Each row of a before or after table is a point. One or more steps were done to the points. Then noise was added and the rows were shuffled. The steps act on columns, c1 being the first. Write out the steps. A step turns or swaps two columns, mirrors them in a line or flattens them onto one, adds a multiple of one to another, or multiplies or shifts one. Angles are multiples of 10 degrees, from the lower column toward the higher: turns from -170 to 170, lines from 10 to 170 but not 90. Use the fewest steps. Two steps may share a column if one is a turn and the other turns, adds or multiplies; they go together, in the order done. Otherwise the lowest column goes first.
In the rows, 128 means zero.

Before (14 x 3)
[[114 115 139]
 [ 65 142 140]
 [ 94 169 144]
 [172 177 133]
 [168 163 125]
 [168 172 128]
 [ 96 195  78]
 [159 118 150]
 [ 31 135  57]
 [ 72 159  63]
 [189 162 145]
 [123 125 134]
 [ 85 154  84]
 [136 107 129]]
After (14 x 3)
[[189 142 141]
 [ 89 141  99]
 [ 62 136 135]
 [ 99 157  94]
 [156 125 140]
 [ 74 139  79]
 [166 142 123]
 [170 147 133]
 [123 128 134]
 [171 146 128]
 [116 123 133]
 [ 35 130  82]
 [ 95 145 135]
 [136 123 127]]
Steps: multiply c2 by 0.4; multiply c3 by 0.7

Before (12 x 8)
[[109 124 113  86 147 153 138 137]
 [182 169 114 134 166 121  87 166]
 [155 147 155 147 111 139  69 170]
 [122 175 113 148 130 179  98 169]
 [149 126 152 122 166  99 155 173]
 [140 116 114 151 177 112 141  91]
 [122 100 129 131 170 132 136 158]
 [117 117 125 144 124  98  76 142]
 [114 124 160  72 155 142 120  88]
 [139 176 147 121  94 127  79 160]
 [114 149 136 136 170 118 121 143]
 [161 144  81  86 130 166 150  89]]
After (12 x 8)
[[123  58 126 153 171 126 136 121]
 [177 229 112 157 169 138  84  90]
 [143 122 148 181 166 132 154 132]
 [117 116 162 102 156 127 121 191]
 [133  98 117  91 176 127 142 128]
 [139 249 147 157  90 129  82  99]
 [168 171  80 105 133 135 152 192]
 [114 120 113 153 150 125 139 169]
 [134 246 113 155 130 129 101  82]
 [110 178 134 136 170 126 119 111]
 [158 177 157 152 112 134  68  69]
 [110 102 127 127 126 126  75  86]]
Steps: flatten c1 and c6 onto the line at 10 degrees; multiply c2 by 2.5; add -0.5 times c7 to c4; turn c4 and c8 by -110 degrees

Before (10 x 12)
[[173 147 144 106 154 110 118 149 130 127 122 134]
 [123 124 135 103 145 105 183 153 135 112 104 137]
 [124 150 110 129 133 101 150 148 143 142 130 116]
 [151 128 140 150 113 125 124 145 136 137 128 123]
 [120 125 149 122 160 111 178 140 153 118 138 112]
 [121 148 136 125 156 107 112 141 146 132  75 121]
 [120 134 144 140 145 105 122 157 103 108 132 118]
 [122 162 143 125 138 116 158 157 153 110 124 136]
 [125 129 143 130 145 102 117 148 136 137 130 152]
 [131 135 116 115 109 134 153   7 134 123 134 144]]
After (10 x 12)
[[125 151 145 130 103 101 200 149 123 142 130 116]
 [137 123 123 104 116 104 233 152 118 113 104 137]
 [144 133 115 140 115 105 172 157  87 108 132 120]
 [138 129 114 130 114 102 167 148 117 138 131 152]
 [146 124 110 122 128 112 228 141 140 118 138 113]
 [143 162 117 124 108 117 208 157 144 111 125 136]
 [119 133 138 115  79 134 203   7 138 124 134 144]
 [104 127 109 149  83 125 175 144 135 138 128 123]
 [ 80 147  97 107 123 110 169 150 117 128 123 135]
 [139 148 123 126 126 107 161 141 133 132  74 120]]
Steps: turn c1 and c3 by -160 degrees; multiply c1 by 1.3; shift c5 by -30; add 0.7 times c6 to c9; shift c7 by 50

Before (10 x 20)
[[115 133 139 146 160 162  99 133  99  81  88 128  87 174  83 159  79 141
  200 131]
 [101 165 115 130 189  77 177  90 169 205 127 182 203 122 121 133  75 130
  116 107]
 [ 74 104 150 166 119 149 115 125 160 107  61 192 102 155 114 179 128 158
  167 147]
 [159 157 136  99  96  87  70  93 113 201 144 140 174 138 176  48 147 115
   97  79]
 [141 141 160 134 120  58 145 102 123 183 158 101 154 172 190  64 128 119
   54  66]
 [116 151 106 130  82  62 133  87 156 164 172 163 169 158 167  87  80  95
   86  86]
 [154 103 130 113 129 136  97 160 135 120  72 155 104 187 141 155 104 106
  130 137]
 [180 122 162 111  58  87  92 117  72 126 104 104 101 135 136 135 134 113
  111 134]
 [ 93  94 130 140 116 152  73 128 147 119  58 106 147 152  87 136 107 129
  146 183]
 [139 141 105 135 121  97 105 115  95 122  78  98 109 175 145 123 158  90
  171 142]]
After (10 x 20)
[[ 91 106 129 119 126 133 144 162 137 118  70 122  98 116 142 150 102 172
  131 134]
 [128 108 160 165 115 141 157 127 158 113  61  45  96 116 120 186 126 109
  167 145]
 [119 152 100 132  80  60 100  88 154 157 179  92 185 157 170  89  78 154
   82  92]
 [106 120 168 116  55  82 145 111  68 124 103 178 106 106 133 136 134 174
  111 135]
 [179  92 130 140 112 153 175 126 152 117  61 120 139 143  86 136 107 180
  147 183]
 [138 135 144 149 166 161 160 136  98  86  88 119 139  79  78 164  82 145
  207 127]
 [ 93 159 137  98  96  88 160  90 111 199 140 140 112 189 175  48 143 191
   92  80]
 [140 143 164 133 115  58 114 102 124 184 157 158  93 171 192  71 131 124
   54  65]
 [116 163 113 131 191  74  91  92 167 206 125  63 229 167 125 133  77  85
  114 109]
 [140 144  91 135 123  88 122 118 101 123  80 156  28 141 149 119 158 189
  175 142]]
Steps: turn c1 and c12 by 140 degrees; multiply c3 by 1.3; turn c7 and c18 by -140 degrees; multiply c18 by 1.3; add 1.5 times c17 to c14; turn c13 and c14 by 70 degrees

Before (8 x 48)
[[104 156 116  53 134 112  84 154 121 174 166 105  88 145 199 177 185 208
  159 140 147 201 117  70 133 155 160 149 136 161 102 134 140 142  72  81
  186 120 130  79  84 157 125 192 108 184 135 158]
 [ 88 182 130  89 151 105 119 146 153 219 127  99  91 163 197 156 160 237
  118 109 100 143 158  90 152 117 182 120 149 178 152  90 153 116 153 115
  144 149 126 103  96 151 132 129 101 150 180 146]
 [ 89 132 137 123  93 168 135 176 168 151 112 173 151  75  85 114  82  56
   80 130  98 118 100 109 110 110 151 163 141  39  70 185 133 107 116 112
  120 151 113 135 146 125 149  83 135  92 134  80]
 [156 174  96  96 191 171 199 172 101 104  79 136 130 115 161 115 125 128
   78 161 173 151 162 131 146  66 105 154 107  95 124 124 116 118 155 117
  111  93 152 105 204 121 217 106 122 138 179 141]
 [ 68 207  75  95 170  60 110 107 137 173 147 118  86 165 164 124 194 240
  131 135 122 123 142 111 149 137 186 177 134 176 124  45 118 158 115  84
  166 177 117  68 125 162 145 123  76 189 140 132]
 [ 93 140  93  82 145 160 193 165  88  87  86 182  65 122 117  82 131 156
  101 142 159 145 113 139 148  48 134 135  97  58  99  99  75 105 145 123
  103  97 158 142 171 126 195 102  97 123 183 135]
 [ 92  84 103 162 124 124 146 169 168 112 144 163 141  68  76 122  77 106
  100 134  73 129 124 131  87 132 134 114 107  40 102 140 117  97 104 126
  142 180 112 112 124 136 110  85 175  77 124 105]
 [ 79 125 104 128 141 164 155 152 165 143 111 171 155 124  87  86 136  38
  118 106  83  69 100 137  97 135 144 110  88  44 128 123 148 137 148 121
   82 177 142 125 123 138 130  96 180  90 114 108]]
After (8 x 48)
[[156 185  95 132  71 171 200 173 142 104  79  86 129 115 162 116 125 130
  103 161 173 183 161 130 147  67 106 154 107  95 124 125 116 119 156 117
  112  94 152 106 203 125 217 107 122 114 178 141]
 [105 165 116  66  79 113  85 153  72 173 166 126  88 144 199 178 185 144
   72 140 147 123 116  69 133 155 160 148 136 160 103 134 140 143  73  82
  186 120 130  81  85 140 125 192  84 197 135 159]
 [ 88 192 130 106  80 103 118 146 102 219 127 133  91 163 197 156 160 149
  140 109 100 144 158  90 152 118 182 121 148 179 151  91 155 116 153 114
  145 150 126 103  96 136 132 130  70 159 180 147]
 [ 79 134 104 134 140 164 155 152 148 142 111  84 153 124  87  84 136 100
  194 107  84 118 100 139  98 135 144 110  88  43 127 124 148 138 147 120
   82 177 142 125 122 131 131  96 203  93 114 107]
 [ 93  93 104 155 164 125 146 169 109 112 144 109 142  67  77 123  77 108
  164 134  72 155 123 131  88 132 133 114 106  40 102 140 116  97 103 126
  142 180 112 112 124 131 109  85 176  79 124 105]
 [ 88 142 137 107 174 168 135 175 122 151 113 104 151  75  84 113  83 117
  175 130  98 170 100 110 109 109 150 164 140  39  69 186 134 106 116 113
  121 152 114 136 145 126 149  83 157  87 133  79]
 [ 67 217  75 120  79  61 109 107 126 175 147 110  87 164 165 124 195 158
  138 135 122 122 142 113 149 137 186 176 134 176 125  46 118 158 116  84
  165 177 117  67 125 142 145 123  47 190 141 131]
 [ 93 150  93  97 122 161 194 165 148  87  85  63  65 121 116  82 131 140
   94 142 159 159 113 139 149  48 134 135  98  58  99  98  76 105 145 123
  103  97 159 143 171 128 195 100  91 110 182 135]]
Steps: shift c2 by 10; turn c4 and c5 by -30 degrees; turn c5 and c12 by -150 degrees; turn c19 and c22 by -70 degrees; turn c9 and c19 by 130 degrees; flatten c18 and c45 onto the line at 110 degrees; add -0.3 times c41 to c46; multiply c42 by 0.4
